Each point is reached from the start by the listed moves, each made 0, 1 or 2 times, or once backwards (-1), plus a little noise. Say if it took an odd or an even number of moves. Then give how often each move was made.
In the rows, zero is written as 128.

Moves:
(1): [150 109 123]
(2): [160 155 135]
Start: [144 135 151]
Points:
[197 146 152] => even (1, 1)
[133  88 137] => even (1, -1)
[186  99 139] => even (2, 0)

Moves:
(1): [147 126 123 119 126 137 143 125 125]
(2): [142 134 117 136 113 120 127 142 119]
(3): [139 137 151 133 129 138 136 141 134]
(4): [132  95 128 144 133 112 128 139 126]
(5): [132 139 118 133 148 120 128 135 134]
(6): [137 142 110 151 119 156 118 134 145]
(7): [120 130 126 139 132 133 137 124 112]
(8): [125 126 117 122 128 130 128 148 128]
(9): [116 128 120 135 117 105 146 127 144]
Start: [113 113 123 126 127 138 136 125 127]
Points:
[201  76 115 171 106 232 146 211 141] => even (2, 0, 2, 2, -1, 2, 0, 2, -1)
[126 105  80 113 117  55 206 100 123] => odd (2, 1, -1, 0, 1, -1, 0, -1, 2)
[104 146 123  98 129  90 208 146 153] => even (1, 0, 1, -1, 1, -1, 0, 1, 2)
[ 98  76  97 134 164  86 115 159  70] => odd (-1, 1, -1, 1, 1, -1, 1, 1, -1)
[101 113  31 149  79  88 196 170  99] => even (1, 2, -1, 0, 0, 0, 2, 2, 2)
[173  95  43 169  75 191 102 175 108] => even (1, 2, -1, 1, -1, 2, 0, 1, -1)

Moves:
(1): [141 126 111 130 134 123 130 115 120 135 118 127 120 119 123 131 125 125
 120 135 134 135 141]
(2): [139 156 136 125 130 124 106 127 124 125 126 131 119 131 128 134 131 125
  98 131 117 133 123]
(3): [123 115 128 118 133 149 120 112 131 133 138 126 128 121 120 116 131 127
 128 124 131 120 127]
(4): [128 130 151 153 119 123 130 110 122 135 121 116 133 124 127 126 136 115
 132 126 123 120 139]
(5): [117 127 136 131 140 129 123 130 146 129 129 137 122 142 130 132 114 134
 133 124 127 120 120]
(6): [117 128 124 123 127 137 133 134 129 138 125 127 132 127 127 141 128 127
 120 126 120 122 131]
(7): [132 139 135 128 128 120 135 132 120 124 113 129 128 132 121 126 129 151
 130 125 132 131 122]
(8): [128 138 117 136 129 124 139 138 132 133 126 119 131 119 122 113 124 138
 121 125 124 130 136]
(9): [121 123 128 131 120 127 125 123 127 142 130 133 125 126 133 116 130 125
 123 113 117 133 120]
(10): [121 131 138 114 114 126 133 121 127 128 135 141 140 126 132 130 135 126
 122 141 145 145 133]
(11): [131 125 116 126 126 130 132 121 132 129 129 118 127 133 130 131 145 135
 131 129 132 131 121]
(12): [131 127 132 137 129 138 133 137 127 129 130 136 124 124 129 136 122 132
 129 133 132 133 132]
(13): [141 120 125 130 136 127 133 131 124 132 129 125 137 127 127 135 131 125
 128 128 126 126 123]
(14): [133 127 126 135 125 149 145 119 127 118 133 141 146 145 123 115 112 123
 108 123 119 112 125]
(15): [131 136 139 124 137 130 126 135 133 126 124 122 125 133 136 125 134 127
 123 126 133 128 138]
(16): [129 126 141 137 113 124 134 142 133 138 121 118 121 131 112 139 134 119
 124 129 120 131 128]
(17): [132 125 128 129 137 129 131 141 107 137 131 133 130 132 125 126 144 130
 133 139 125 115 132]
(18): [127 121 137 132 122 131 113 128 117 144 123 128 136 144 125 128 130 139
 122 128 127 137 131]
(19): [134 128 133 127 127 131 131 124 126 131 125 127 133 130 124 126 121 121
 139 130 127 127 112]
(20): [128 118 120 136 112 131 124 124 137 126 111 130 141 123 137 125 138 133
 128 139 121 125 129]
Start: [131 135 125 140 146 116 124 126 132 122 127 132 127 120 146 119 127 125
 135 123 115 135 135]
Points:
[143 190 181 170 191 125 106 184 140 159 144  83 100 142 150 135 169 144
 139 141 130 143 157] => odd (-1, 1, 0, 1, 1, 0, -1, 2, -1, 0, 2, 2, 0, -1, 2, 0, 1, 1, 1, -1)
[158  81  94 156 174 160 182 135 109 126 132 225 163 186 133 166  60 149
 126 177 150 125 142] => even (2, -1, -1, -1, 2, 0, 0, -1, -1, 1, 0, 2, 1, 2, -1, 0, 1, 1, 0, 0)
[169 189 191 134 113 119 138 164 101 147 140 165 161 184 141 122 180  58
   7 151  75 128 148] => odd (0, 2, -1, 0, 0, 0, -1, 0, 1, 2, 0, -1, 1, 2, 2, 2, 2, 0, 0, 0)

Moves:
(1): [133 128 118 136 123 129 135 134 123 112 140 135 133 123 129 128 122 123
 121 131 139 131 129 120 127 126]
(2): [116 149 124 135 119 149 117 126 121 129 140 127 121 117 125 124 124 137
 133 125 133 127 111 137 122 119]
(3): [138 127 129 138 134 135 124 114 131 130 135 123 120 120 131 133 140 124
 129 137 126 130 134 128 141 123]
(4): [129 131 131 132 124 129 128 127 127 129 130 131 132 131 125 128 134 136
 120 128 120 143 122 135 128 134]
(5): [128 131 122 138 140 130 127 132 134 121 127 127 127 129 125 127 133 127
 138 109 123 122 123 118 142 124]
(6): [122 118 135 136 130 137 127 131 122 128 129 121 136 126 129 126 124 118
 130 133 126 138 120 122 123 131]
(7): [134 131 126 133 125 138 133 139 132 142 132 127 117 131 125 134 119 120
 131 128 133 142 117 134 134 131]
(8): [132 120 134 140 133 130 122 128 124 125 134 127 124 130 120 136 132 135
 124 130 130 128 125 131 119 122]
(9): [136 126 123 139 116 130 117 131 138 127 128 128 131 127 128 129 123 123
 136 131 131 129 129 136 135 122]
(10): [130 131 130 122 133 127 133 134 124 139 126 131 129 131 131 115 136 133
 128 127 130 136 125 117 132 122]
(11): [139 124 129 123 138 122 124 113 118 131 131 135 134 133 123 125 126 132
 133 124 133 126 118 129 125 128]
(12): [134 123 142 123 129 137 129 120 123 130 131 140 125 138 133 121 111 123
 120 132 124 126 132 124 137 118]
(13): [131 133 130 127 127 134 126 132 133 119 138 115 126 127 129 120 135 130
 127 135 131 130 120 127 131 131]
(14): [133 144 144 144 117 129 132 137 126 137 110 131 130 143 118 126 127 130
 133 130 124 111 137 129 127 122]
(15): [136 128 133 137 127 121 119 134 123 127 120 132 124 130 135 134 120 133
 135 127 134 131 124 130 124 130]
(16): [118 117 127 125 124 135 131 129 132 134 130 126 124 122 126 130 125 129
 131 124 120 124 126 113 128 132]
(17): [126 129 121 123 122 132 120 132 122 127 136 129 124 125 134 141 136 122
 144 115 144 121 126 125 126 118]
(18): [130 125 128 130 123 128 137 134 130 125 130 129 120 128 138 118 135 131
 134 129 128 127 122 128 135 123]
(19): [133 139 134 127 136 122 140 121 127 130 141 130 143 111 119 137 130 137
 127 129 131 123 133 131 139 113]
(20): [127 131 126 130 136 128 124 121 130 125 127 125 138 125 135 133 138 125
 117 131 120 122 119 135 136 123]
(21): [133 124 135 121 117 123 131 130 133 128 116 130 126 114 121 123 139 139
 137 128 135 127 124 133 135 133]
(22): [127 126 122 119 130 123 131 128 126 125 123 130 125 131 129 136 123 126
 132 126 127 141 126 121 133 125]
(23): [120 129 119 124 132 130 124 129 127 121 132 144 127 138 130 135 133 126
 138 132 135 126 134 131 128 129]
(24): [134 111 125 130 125 152 137 125 125 137 121 123 142 141 129 131 138 135
 134 114 131 126 140 132 124 117]
Start: [135 142 123 134 128 128 129 111 126 123 139 117 138 129 117 127 116 130
 120 134 126 119 138 126 132 123]
Points:
[198 134  92  98 166 107 152  31  87  79 173 141 235  74 106 175 213 207
 105 137 186 130 138 173 145  90] => even (2, 0, 1, 1, -1, -1, -1, 0, -1, 0, 2, -1, 1, -1, 1, -1, 0, -1, 2, 2, 2, 1, 1, 2)
[167 135 126 137 157 180 137  67 104 130 244 119 169 117  86 101 138 186
 112 167 161 133 117 157 119  71] => odd (0, 1, 0, 0, -1, 0, 0, 2, 1, 1, 2, 0, 2, -1, -1, 0, -1, 1, 2, -1, -1, -1, 1, 1)
[151 181  92 239   7 240 115 173 166 120 158  79 101  76 107 130 214 166
 171  90 144  91  65 153 184  65] => even (2, 2, 1, 2, 1, -1, 1, 1, 2, 0, -1, -1, 1, 2, -1, 2, 2, 2, -1, 2, 2, 0, -1, 1)
